Each row is a point. Each copy is the shape, with its points in the same order, stretched, turned, moved and blurred by noise. Some copies are also mirrored. Which?
In the rows, 128 means zero.

Shape:
[[182 134 110]
 [128 154 149]
 [161 141 107]
 [ 90 186 106]
 [142 116 158]
 [109  87 171]
 [103 103 125]
 [125  96 127]]
Copy 1:
[[191 135 122]
 [127 152 145]
 [170 133 116]
 [ 94 161  90]
 [144 124 168]
 [112  94 187]
 [114  95 138]
 [135  92 143]]
Copy 1 is: only turned
Copy 2:
[[183 138 124]
 [120 134 159]
 [162 147 123]
 [ 83 181 123]
 [138  95 158]
 [110  61 154]
 [100  93 115]
 [125  88 117]]
Copy 2 is: only turned
Copy 3:
[[186 137 137]
 [120 124 155]
 [165 138 135]
 [ 92 170 118]
 [141  90 159]
 [116  55 151]
 [122  88 111]
 [141  86 120]]
Copy 3 is: only turned

Shape (7 x 4):
[[147 117 133  97]
 [ 25 150 131 132]
 [148 147 137 106]
 [135 117 122 132]
 [ 89 156 105 127]
 [148 113 111  81]
 [144 141 108 128]]
Copy 1 (7 x 4):
[[154 125 123  95]
 [ 68  52 121 145]
 [167 119 131 119]
 [135 140 110 124]
 [130  86  97 147]
 [156 115 111  89]
 [159 126 103 134]]
Copy 1 is: mirrored
Copy 2 (7 x 4):
[[115  75 131 129]
 [ 34 188 122 114]
 [113  91 145 158]
 [129 112 121 126]
 [ 79 146 102 150]
 [109  61 109 131]
 [129 110 115 155]]
Copy 2 is: mirrored
Copy 3 (7 x 4):
[[149 124 122  86]
 [110 235 120 128]
 [119 118 123  90]
 [144 128 121 126]
 [108 170  92 124]
 [159 125  97  78]
 [124 118 100 120]]
Copy 3 is: mirrored

Shape:
[[110 149 134 146 153 102  91 147]
 [129  78 134 148 119 178 140  77]
 [146 151 134 145 155 130 102 166]
 [152 129 156 135 125 159 161  70]
 [ 58 131 153 148 113 134  77 125]
 [142 137 104 107 156 101 139 145]
 [171 139 134 144 172  91 144 149]
 [113 114 164 131 129 107  60 122]
 [ 90 124 137 166 138 104  76 106]
 [124 105 133 156  72 153 131  88]
 [177 152  71 118 150 128 141 108]]
Copy 1, 11 rows:
[[121 117 117 141 120  94 154 173]
 [128  97 153 152 125 185 170  72]
 [136 121 144 116 123 125 143 187]
 [162 121 150 106 131 153 185  75]
 [ 74  99 118 156  84 117 188 147]
 [129 152 129 121 153 110 109 137]
 [170 139 151 131 163 101 131 153]
 [111  76 142 146  92  91 142 137]
 [124  86 102 172 103 101 166 140]
 [137 127 146 161  76 161 168  87]
 [170 145 101 103 143 147 103 120]]
Copy 1 is: mirrored
Copy 2:
[[142 134 146 140 149 111  75 115]
 [105 114  86 186  83 155 149  62]
 [121 166 133 136 138 123  78 134]
 [136 150 117 164  93 133 173  74]
 [135  88 177 167 140 149  77  77]
 [137 129 104 107 149 103 115 134]
 [113 175 108 134 148  76 113 142]
 [129 115 155 137 102 101  65  77]
 [140 105 136 173 140 108  72  63]
 [145  95 112 192  72 141 137  96]
 [176 162  59 127 126 122 126 127]]
Copy 2 is: mirrored
Copy 3, 11 rows:
[[103 157 115 175 139 100 106 153]
 [115  40 140 120 153 169 112 104]
 [145 153 126 175 147 137  98 151]
 [123  99 166  87 164 169 116 108]
 [ 48 117 140 190 104 122 101 130]
 [162 148 123 147 148 106 152 120]
 [163 155 127 134 175 119 123 167]
 [ 84 122 139 157 114  81  72 134]
 [ 66 124 106 163 135 106  86 133]
 [101  75 131 119 101 166 110 112]
 [177 148  96 131 167 138 130  88]]
Copy 3 is: mirrored
Copy 4:
[[117 138 159 157 151 102 100 148]
 [130  91 111 142 129 189 153  90]
 [135 155 139 148 163 120 122 165]
 [171 121 132 133 129 155 172  84]
 [ 69 133 175 155 101 138 109 131]
 [147 129 106 123 157  81 124 140]
 [179 112 132 147 179  93 129 151]
 [124 109 174 135 117 135  76 146]
 [107 117 166 172 134 126  82 116]
 [132 112 114 167  84 166 145 103]
 [173 156  73 136 162 105 120 101]]
Copy 4 is: only turned

Shape (14 x 9):
[[138 123 121 156 123 162 100 123 152]
 [104 137 130 140 114 145 105  15 145]
 [143 146 152 160 160 107 104 134 154]
 [160 128 128 140 100 102 120  80 165]
 [103 119 143 144 151 112 152 104 164]
 [107 117 140 108 133 127  98 129 140]
 [166 192 100 136 127 120 146 127 142]
 [113 131 149 105 120 139  96 131 155]
 [110 129 127 191 158 216 120 119 161]
 [142 119 126 101 164 144  99 133 146]
 [169 158  83 153 125 104 104 120  74]
 [101 113 122 130 156 110  98 137 173]
 [103 147 120 108 140 108  93 110 172]
 [137 127  68 114 130 132 104  59  62]]
Copy 1, 14 rows:
[[125 136 158 157 114 155 106 129 130]
 [149 169  69 176  94 168  85  81 156]
 [132 153 157 164 165 106 109 139 159]
 [150 157 132 138  93 100  90 101 151]
 [116 138 116 161 139 116 151 113 176]
 [105 123 121 120 146 136 105 142 159]
 [157 208 147 111 126 122 136 130 126]
 [120 128 133 116 134 147 104 151 173]
 [128 136 161 211 124 205 152 122 134]
 [118 133 152 107 166 146 107 116 154]
 [131 185 124 127 143 105  87 132  63]
 [ 80 140 151 143 149 122 110 127 174]
 [102 175 127 123 135 133  96 125 182]
 [124 171  71 115 133 150  82  86  67]]
Copy 1 is: mirrored
Copy 2:
[[130  96 114 144 128 138 115 107 149]
 [117 136  99 144 145 121 106   7 124]
 [159 128 144 139 143  87 106 128 146]
 [164 129 112 120 109  93 139  65 143]
 [101 142 126 130 152  80 144  98 154]
 [107 108 135 102 130 109  96 116 116]
 [158 183  94 138 108 115 136 131 131]
 [110 118 143 100 114 123  93 114 127]
 [ 91 100 117 184 165 168 120 110 178]
 [130 111 121  84 154 124 101 142 132]
 [184 127  82 154 125 108 120 126  69]
 [113  99 116 111 145  78  95 133 158]
 [117 132 107 109 126  85  79 110 142]
 [144 119  57 127 154 129 114  80  53]]
Copy 2 is: only turned
Copy 3, 14 rows:
[[150 124 126 148 105 167 113 129 153]
 [153 133 135 118  71 137 135  29 191]
 [155 153 137 148 157 119 126 143 158]
 [148 158 114 156 110 109  98  72 136]
 [114 134 134 153 144 118 156  95 155]
 [110 119 133 103 130 123 109 123 145]
 [149 211 106 131 138 154 140 116 113]
 [108 133 143 108 120 136  99 123 150]
 [146 111 156 168 106 219 161 129 188]
 [135 121 136 105 162 162  99 120 145]
 [203 156  78  98 124 130 139 131 101]
 [104 120 111 130 157 123 119 134 176]
 [110 160 110 106 137 122 109 109 180]
 [189 112  74  60 104 151 142  63 122]]
Copy 3 is: mirrored
Copy 4, 14 rows:
[[125 140 144 143 135 162  81 133 131]
 [ 86 142 131 158 156 150  62  28 131]
 [142 148 140 121 152 100  84 138 163]
 [126 149 177 142 132 115 113  77 131]
 [ 96 108 122 132 146 111 117 106 160]
 [106 114 142  87 143 137  82 123 128]
 [129 202 138 122 155 131 139 119 126]
 [107 129 149  81 128 150  81 120 141]
 [117 129  93 176 139 196  70 147 167]
 [130 120 153  92 178 159  96 136 136]
 [153 186 132 131 174 113  91 127  57]
 [ 90 113 160 111 156 118  85 150 150]
 [ 76 146 164  94 161 122  85 114 147]
 [115 147 121 133 202 149  84  81  38]]
Copy 4 is: mirrored

Shape, 17 rows:
[[126 125 101 101 108 116 143 119 137  99  75 116]
 [122 103  98 117 122 136 106 122 112 149 116 153]
 [118 127 167 182 141 117 121 132 141 122 162 142]
 [113 180 168 176 102 146 105 116 140 128 205 178]
 [135 155 134 154 131 143 129  98 154 141 196 155]
 [109 133 152 100 113 123 117 105 137 158  98 112]
 [158 133 131 123 110 104 122 117 127 147  76 179]
 [194 115 147 101 165 157 149 113  97 103 156  87]
 [101 169 157 160 133 134 132 135 160 119 189 120]
 [121 126 172 145 112 152 106 145 131 112 175 156]
 [121 146 106 115 122 120 138 142  98 161  80 138]
 [171 129 141 122 131 103 118 120 101 115 202  93]
 [203 151 152 124 143 146 107 116  66  68 143  72]
 [ 89 139 163 142 136 119 132  97 133 100 197 148]
 [177 119 129 117 187 138  83 101  95  91 152  87]
 [100 107 118 146  99 130 150  87 122 151 103 100]
 [ 95 141 130 121 120 117 156 105 111 149  99 158]]
Copy 1:
[[133 124 127  91 105 128 100 134 142 142  61 104]
 [ 94  92  99 119 112 128 108 134 146 162 135 136]
 [134 104 151 188 130 108 162 118 139  93 152 151]
 [101 170 116 184 126 108 170 122 163  76 190 164]
 [122 140 109 152 144 107 147  96 176  86 187 134]
 [113 149 161 136 102 132  87 107 130 167 119 130]
 [145 130 117 122  80 127 143 140 171 176 113 154]
 [186 100 124  85 175 165 109  84  96 123 152 128]
 [122 148 147 181 158 119 144 111 147  76 155 113]
 [105 135 138 150 141 137 148 140 132  87 166 165]
 [125 117 100 141 120 146 116 131 125 200  93 113]
 [182 113 140 122 152 101 106 120  97 110 193 119]
 [217 127 104 102 150 161  86 100  56 102 140 162]
 [108 135 141 147 162  71 146 105 142  77 161 144]
 [193  78 114 126 171 128  60  90  99 113 155 160]
 [ 95 108 134 134  84 113 125  93 117 141 103 100]
 [ 98 142 117 130 121 106 142 106 146 171  92 127]]
Copy 1 is: only turned
Copy 2 (17 x 12):
[[134 105 102  89 129 147 139  71 158 116 103 126]
 [153  90 124  89 112 173 112 117 118 117 129 169]
 [123  69 183 165 130 134 141 106  99 135 135 143]
 [ 80 102 220 176  95 140 145 114 110 109 114 179]
 [111 118 194 163  98 150 127  99 130 144 143 179]
 [148 110 169  84 116 166 126 105 135 161  96 126]
 [182  95 142  91 132 125 116  87 130 109  74 173]
 [202 165 138 152 106 160 177 101 115 121 177 127]
 [ 78 109 185 181 108 142 145 117 130 146 127 133]
 [112  89 185 144 103 148 171 133 117 102 133 151]
 [153 118  98 103 117 144 106 113 116 134  63 149]
 [159 144 170 157  94 127 126 102 101 110 188 112]
 [202 162 148 178 115 173 173  79  99  72 146  96]
 [ 75 112 195 135 128 141 154 100 100 132 163 151]
 [190 135 154 156 146 191 137 104 117 100 183 121]
 [131  88 124  96  93 174 134  71 111 173 114 138]
 [119 114 132  85 122 143 132  96 104 150  80 167]]
Copy 2 is: only turned

Shape (18 x 12):
[[143 139 150 144  94 154 134 122  99 145 129 158]
 [137 116 115 163 169 102 143  96 175 163 117 126]
 [130  85 156 110 161 147  88 113 176 135 118 164]
 [ 98 170 132 132 163 108 131 115 166 155  94 164]
 [135 104  99 186 153 160  96 144 169  88 174 113]
 [149  96  97 170 147 148 160  60 120 108 116 130]
 [140 173  96 116 104 127 126 140 140 131 111  81]
 [124 173 127 158 133 120  84 142 103 108 148 155]
 [113 124 133 106 164 161 140 110 176 102 153 150]
 [113 166 112 115 102 140  82  80 133 100 166  81]
 [163 103 135 119 133 112 152 137  91 104 122 126]
 [136 167 123 126  90 111  82 133 170 102 136  96]
 [161  94 111 133  93 141 124  93 108 138  88 135]
 [151 162 147 125 141 146  93 144 132  84 113  93]
 [127 152 155 171 149  95 145 129 158 162 105 132]
 [182 154 107 181 144 162 126  66 137 112 132 131]
 [163 114  84 106 103 134  87  66 124 156 136 160]
 [151 140  86 176 155 133  89 117 131 149 144 108]]
Copy 1:
[[ 82 114 141 131 116 157 161  96 120 153 139 132]
 [154 169  78 149 130 108  78 112 174 141 128 144]
 [129 143 174  99 115 122  53 131 165 119 103 118]
 [108 204 117 160 136  94 100 117 129 131  85 164]
 [145 145  90 104 135 176  67 130 122  56 167  76]
 [150 119  88 106 191 141 125  57 176 137 136 118]
 [151 175  83 145  88 133 177 113  81 133 108  87]
 [107 153 135 158 130 158 109  91  48 111 152 129]
 [109 173 145  74 153  89  97 136 142  92 134  98]
 [114 160  92 112 100 118 123  46  63  96 142  48]
 [157  99 152 147 150 132 153 114 118 157 154  91]
 [145 170 110 150  65 128 139 101  77  73 134  82]
 [149  82 122 124 122 154 154  73 147 159  95 124]
 [158 187 158 122 110 164 140  98  86 110 140  75]
 [123 190 110 193 119 121 113 121 153 140 136 146]
 [158 166  90  88 144 163 127  40 142 121 169 150]
 [142  88 102  87  99 113 103  62 105 155 105 140]
 [157 160  69 130 122 166  80  88  97 140 145 116]]
Copy 1 is: only turned
Copy 2 (18 x 12):
[[142  79 139 136 119 150 135 130  99 117  85 123]
 [138 176 143 134 128 120 125 153 176 102 112 124]
 [141 127 164 106 157 119 100 136 165 159 112 169]
 [127 187 138 119 152 109 140 135 110 131  90 142]
 [153 143 104 165 150 149  69 109 167 163 135  93]
 [110 105 146 142 161 137 100 135 160  76 112  83]
 [137 132  81  89 101 141 134 127 101 125 131  83]
 [175 129 109 154 140 110 100  95  85 137  98 123]
 [ 97 134 152 131 164 137 119 121 125 156 150 127]
 [115 114 133 106  85 122  86  74  88 134 149  59]
 [142  72 105 132 146 106 147 138 141 104 128 125]
 [147 143  90  94  95 132 119  70 120 147 135  98]
 [132  74 122  99 121 137 113 144 147  87  88 125]
 [177 109 107 101 156 122 117  97 105 155 136  83]
 [157 173 133 138 130 115 161 137 143 124  87 117]
 [156 124 157 138 153 173  90 106 128  84 117  81]
 [128 104 153  98  93 140  69 129 126  81 115 156]
 [179 152 121 140 121 131  71 141 134 114 112  98]]
Copy 2 is: mirrored
Copy 3:
[[155 125 144 152 117 143 136 123  87 155 124 151]
 [156  87 130 142 121 133 159  76 189 118  82 121]
 [162  76 131  75 119 154 105 111 136 125  62 132]
 [121 106 101 134 163 151 157  99 169 112  74 178]
 [197 115 123 104 132 177 123  62 121  87 140  71]
 [161  46 149 188 110 146 146  91 135 108 119 116]
 [116 171 114 170 114 151 126 121 130  99 102 103]
 [164 144 124 139 183 129 116  91  94  92 140 147]
 [142  81 146 107 147 203 116 131 156 103 106 122]
 [123 162 175 154 125 164  67  83 123  60 117 113]
 [143  90 142 148 141 112 130 149 107 124 126  97]
 [140 183 146 120 120 147 125 113 128  54 101 123]
 [141  87 132 167  65 116 127 116  97 131 100 128]
 [148 144 142 134 165 163 125 121  88  83  74  97]
 [143 130 134 138 151 124 185  97 161 133  87 148]
 [205  99 153 194 120 162 146  83 119  91  99 132]
 [171  92 131 154  76 121  71 110 130 108 106 148]
 [187 128 116 161 133 129 118  54 134 111 106 103]]
Copy 3 is: mirrored
Copy 4:
[[129 147 133 136  85 153 153 138  97 121 133 149]
 [168 110  93 170 132  92 111  99 133 152 102 124]
 [136  83  98 111 146 160 109 124 152 151  98 174]
 [127  95 128 144 154  99  94 140 100 168 117 127]
 [147 120  74 177 141 156 149 134 199 148 170 121]
 [170  99  70 159 103 153 150  72 105 102 147 109]
 [162 128 113 115  94 101 161 161 140 145 144  65]
 [128 153 100 137 124 144 101 166 120 134 177 128]
 [128  79  98 109 162 138 155 103 142 171 153 153]
 [124 127  90  87  74 122 126 118 175 144 190  76]
 [174 138  79 100 130 131 164 125 105  88 137 142]
 [150 115 101 109  87  91 126 179 180 146 161 109]
 [159 118  84 130  66 161 148 131 100  95 107 117]
 [177 112 129  94 129 136 132 154 162 120 166 104]
 [152 125 142 166 137  76 107 134 125 141 107 137]
 [204 107 104 164  71 156 130  94 117 138 168 115]
 [153 129  49 116  47 170 119 118 101 149 123 126]
 [168 151  86 174 103 147 109 122 148 150 143  80]]
Copy 4 is: mirrored

Shape (15 x 12):
[[ 74 140 138 121 108 140 127 168 142 162 100 101]
 [128 166  96 177 109 133 114 161 158 101 133 102]
 [104 152 138 120 116 136 149  99 135 159 141 142]
 [165 126 129 150  96 154 104 131 111 110 166 119]
 [122 122  86 160 143 112 149 163 134  97 176 143]
 [110 110  95 123 120 122  83 107 135 191 146 146]
 [ 75 132 130 156 150 129  77 143 136 145 154 127]
 [100 129 110 111 107 137  92  95 101 137 131 107]
 [103 136 159 144  57 141 138 156 184 128 182 102]
 [151 124 120 134 167 179 132 147 171 130 137  94]
 [ 91 105 148 150 126 164 185 113 157 141  75 102]
 [188 123 125 128 131  85 112 142 150 119  91 151]
 [120 125 156 150 105 175 188 106 127 182 159  83]
 [198 144 104 112 149 105 163 124 160  91 137 109]
 [152 107 139 131 136 111 103 109 145 172 116  91]]
Copy 1:
[[ 85  96 117 153  95 169 115 117 104 123 128 138]
 [131 166  93 119  74 122 116 184 122 108 165 150]
 [139 134 145 162 121 125 109  95 107 142 158 135]
 [171 129 141 105 121 111 145 159 123  67 152 136]
 [180 162  96 128 118 130 141 172 137 155 151 159]
 [158  94 123 137 134 101  52 135 148 107 120 150]
 [127 124 135 137 134 141  71 194 123 125 126 148]
 [130 111 113 128 159 103  88 121 106 103 154 152]
 [120 111 176 128  74 147 156 149 142  94 211 170]
 [111 139  94 200  91 112 153 177 133 105 126 116]
 [ 69 146 113 216  93 149 161  78  80 120 104 179]
 [130 158 118  91 114 110 119 112 177 128  95 115]
 [130  95 154 198  79 107 173 107  66 112 138 153]
 [131 176  98 138 109  73 166 139 164 163 161 120]
 [ 99 105 140 139 111  75 110 145 142 115  90 138]]
Copy 1 is: only turned
Copy 2 (15 x 12):
[[141 207 123 115 146 133 135 134 121 108  88 132]
 [174 137 101 171 171  95 134 130 147  98 114  85]
 [165 173 138 104 144 127 103 111 146 158 127 141]
 [158 103 122 152 119 138  70 148 132 135 156  98]
 [152  82 101 114 147  88 136 172 138 137 172 108]
 [ 92 146 104  80 172 135  78  93 127 176 158 103]
 [117 144 110  75 161 134  90 132 159 135 103  88]
 [121 140 144  83 135 154 115 100 122 135 134  91]
 [214 185 112 114  95  78  94 131 136 104 120 112]
 [124 142  83 188 128 127 145 147 170 166 146 104]
 [127 179 100 137 111 145 168  97 166 116  99 188]
 [109  91 109 192 157  80 103 134 115 178 107 132]
 [199 190  98 119 100 179 105 117 152 154 138 158]
 [169  89 112 201 129  78 159 147 125 198 145 110]
 [110 139  82 138 128 142  97 103 127 188  96 113]]
Copy 2 is: mirrored
